Each point is reached from the start by the listed moves, each made 0, 1 or 2 times, or once backwards (-1), plus a little noise. Say if it took an odd or an even number of moves. Then give how often each move was made.

Moves:
(1): [22.1  3.4  0.3 -4.0]
(2): [-1.0 16.9  0.4  2.3]
Start: [-1.2 -0.1 -5.6 -6.7]
Points:
[ 44.7 -10.7  -6.2 -15.9] => odd (2, -1)
[-22.3 -21.0  -6.3  -5.4] => even (-1, -1)
[ 42.1  23.3  -4.4 -11.7] => odd (2, 1)
[ 40.9  40.2  -4.9 -10.4] => even (2, 2)

Moves:
(1): [24.6 -0.3  3.0  7.2  0.4]
(2): [ 3.2 19.0  0.4 -0.6 -8.7]
(3): [-4.1  0.9 31.7 -0.6  1.7]
(4): [-8.2  2.3 -6.8 28.1  0.2]
Start: [-1.2 -6.6  6.8  4.5 -8.4]
Points:
[ 48.8 -28.6  52.2  -9.2   2.2] => odd (2, -1, 1, -1)
[ 53.9 -26.4  20.2  -8.9  -0.5] => even (2, -1, 0, -1)
[  6.7  13.5 -26.3   5.6 -16.6] => even (0, 1, -1, 0)

Moves:
(1): [27.5 -4.4 -3.0 -2.6  4.5  1.8  2.1 -2.0 -3.3  3.6  0.5 -3.1]
(2): [ 3.9 23.9  1.7  0.8 -1.3  2.2  2.7 -0.1  0.3  4.3  0.1  1.3]
(3): [ 3.6 -3.0 27.5 -0.8  1.1  1.8  7.3  1.8  3.3 -1.0  1.0 -3.8]
(4): [ 2.9  2.4  1.7 27.8  2.2  3.1 -3.0 -0.5 -3.1 -4.0 -1.4  2.0]
(5): [ -3.2   0.9   1.1  -4.1  22.9   4.5 -10.2  -0.1  -1.5   0.8   2.6  -2.2]
(6): [-3.1  2.8 -0.3 -0.7 -4.4 25.0  3.5  0.9 -4.7  0.0 -1.7 -0.9]
(7): [-4.9 -0.3 -3.2 -0.8  8.4 -3.4 20.5 -3.4 -5.8  3.4  1.7  3.0]
(8): [ 0.5  0.0  0.1  0.2  1.4  1.2  0.8 19.8 -2.7 -2.5  4.2  1.1]
(9): [ 0.7 -1.0 -2.5  4.0  3.6  1.3  3.8  1.7 23.3  1.1  1.8 -1.4]
Start: [ -0.2  -3.2  -6.4 -10.5   3.7  -1.4  14.2  -1.8  23.0 -11.9  -4.7 -13.4]
Points:
[ 56.1  39.1 -36.8 -41.6 -22.9  22.3  29.6  11.5 -12.0   4.0  -4.9 -11.1] => even (2, 2, -1, -1, -1, 1, 0, 1, -1)
[ 11.6  -6.5  16.3  28.8  -8.9   1.8  35.0   2.9  72.0 -15.8  -3.6 -16.1] => odd (0, 0, 1, 1, -1, 0, 0, 0, 2)
[ 30.3   2.3   1.0  35.3  19.4  37.9 -20.0  -1.7 -10.2 -20.3  -9.9 -17.7] => odd (1, 0, 0, 2, 1, 1, -1, 0, -1)
[ 64.3 -15.0  17.9  12.3  65.1  -3.9 -14.3 -18.2  73.0  -6.5   1.6 -30.8] => odd (2, 0, 1, 1, 2, -1, -1, -1, 2)
[  3.1  -2.2  20.0  42.8  44.0   9.2  29.7  -2.5  35.7 -15.6  -0.1 -14.3] => even (0, 0, 1, 2, 1, 0, 1, 0, 1)
[ 18.6   0.3 -35.1   6.9  39.9   3.9  13.9  28.5 -21.6 -14.0   4.2  -6.5] => even (1, 0, -1, 1, 1, 0, 1, 2, -1)
[-15.5  45.7  55.1  44.1  63.9  -9.0  25.6 -18.9  50.3  -7.8   0.2 -13.6] => odd (-1, 2, 2, 2, 2, -1, 1, -1, 1)

Moves:
(1): [ 25.5  -5.1  -0.1   6.8  -0.3  -2.9  -6.0   1.2  -2.9  -1.8   9.3   5.5
   4.8 -14.2  -3.2  13.4]
(2): [ 7.7 27.6 -3.6  3.0 -0.2 -4.4  5.8  9.5  6.7 -4.0 -5.6 -7.0 -0.3  3.5
 -2.3 -5.4]
(3): [  4.0  -0.8  15.6  -4.3  -8.8   7.7  -0.3   1.3   3.8   3.9   7.2  -7.2
   3.7   1.5 -10.3  -1.5]
(4): [ -3.0  -1.4  -0.1  13.6  -8.2   0.1  -2.5  -0.8 -21.9   8.9  -8.6 -12.2
   4.8  -7.2 -12.6   1.7]
(5): [ 0.4  1.9  7.0  2.3 16.7  1.8 -7.2  6.6  0.6 10.6 -2.8  4.7  4.7  2.3
  6.6 -1.4]
(6): [ -4.5  -7.6 -11.5   7.6  -9.7  20.6  -7.9   5.7   5.9   6.2   8.9  -6.2
   0.9  -1.1 -10.1   1.9]
(7): [  4.8  -9.7 -15.1   9.7   2.6 -11.7  22.7  11.0   6.9  -2.3  12.9 -11.8
   3.3  18.4   6.6  12.7]
(8): [-11.4  -1.4   7.0  -0.4 -11.3  -8.5 -10.0  25.8   0.8 -12.7  16.6  11.8
  -6.1  -3.5   2.4   8.2]
(9): [ 1.0 -1.7  4.9  7.6  0.5 -7.9 -1.7  0.3 13.1  2.7 -4.7 -4.7 -4.1 -6.6
 -5.6  6.0]
(10): [ 3.5  3.0 -1.4 -5.7 -9.2 -8.6  0.6 -0.3  6.5 18.5 -1.2  1.5  9.5 -7.1
 -1.0  2.7]
(11): [-9.1  6.0 -5.6  1.4  2.3 -8.4 -3.2 -9.0 -5.0  4.6 14.3 -4.2  3.6  7.8
 -8.9 -1.3]
(12): [-5.7 -0.5  2.1 12.5 -7.6 10.2 11.3 -5.2 -1.8  9.3  8.4  9.8 -3.2  4.8
 -4.1  1.5]
(13): [ -4.1  -2.2   4.4   3.1  -0.2  -0.3   2.2   0.4   5.2  -5.8   3.4   3.7
  10.2 -12.7   2.0 -11.0]
(14): [  9.3  -5.4  -1.8   2.3  -3.7 -13.0   1.4   3.0   8.9  -1.2  -6.9   5.7
   6.8  27.9 -15.7  -7.4]
Start: [ 20.4  17.4 -19.5 -20.8   4.0 -15.3  -0.8  14.0   7.4  -3.7  11.5   3.7
  -3.5   1.7  -6.7   8.0]
Points:
[ 33.0 -62.8 -20.8  51.8 -75.9  61.2  26.4  24.7 -24.4   9.2  62.1 -15.5
  20.8  17.6 -79.9  22.1] => odd (1, -1, 2, 2, -1, 2, 1, 0, -1, -1, -1, 2, 1, 1)
[ 30.1  26.3 -27.2 -18.6  39.9  13.6 -12.9  39.3  85.0  13.5 -30.1 -12.7
  16.9  29.2  -9.1 -32.3] => odd (-1, 1, 0, -1, 2, 2, 0, -1, 1, 0, -1, -1, 1, 1)
[ 10.1  66.1 -24.9  24.6 -31.1 -29.3  -3.7  31.1  14.0  32.7 -16.0 -65.2
  -2.5  43.9 -91.1   2.1] => even (-1, 2, 1, 2, 0, 1, 0, 0, 2, 0, 1, 0, -1, 1)
[-14.9  -7.1  -6.9 -16.0  -6.7  56.9  19.6 -32.7  17.8  30.2  51.7  -5.0
 -21.8  61.4 -39.9  -1.2] => even (-1, -1, 2, -1, 0, 1, 0, -1, 0, -1, 1, 2, -1, 0)
[  4.7  -2.1  50.7  -5.9 -23.4 -24.0 -12.3 -20.4  -0.8  16.6  19.2  15.9
  27.5 -15.7 -64.4 -25.8] => even (0, -1, 2, 1, 0, -1, -1, 0, 1, 0, 1, 1, 2, 1)
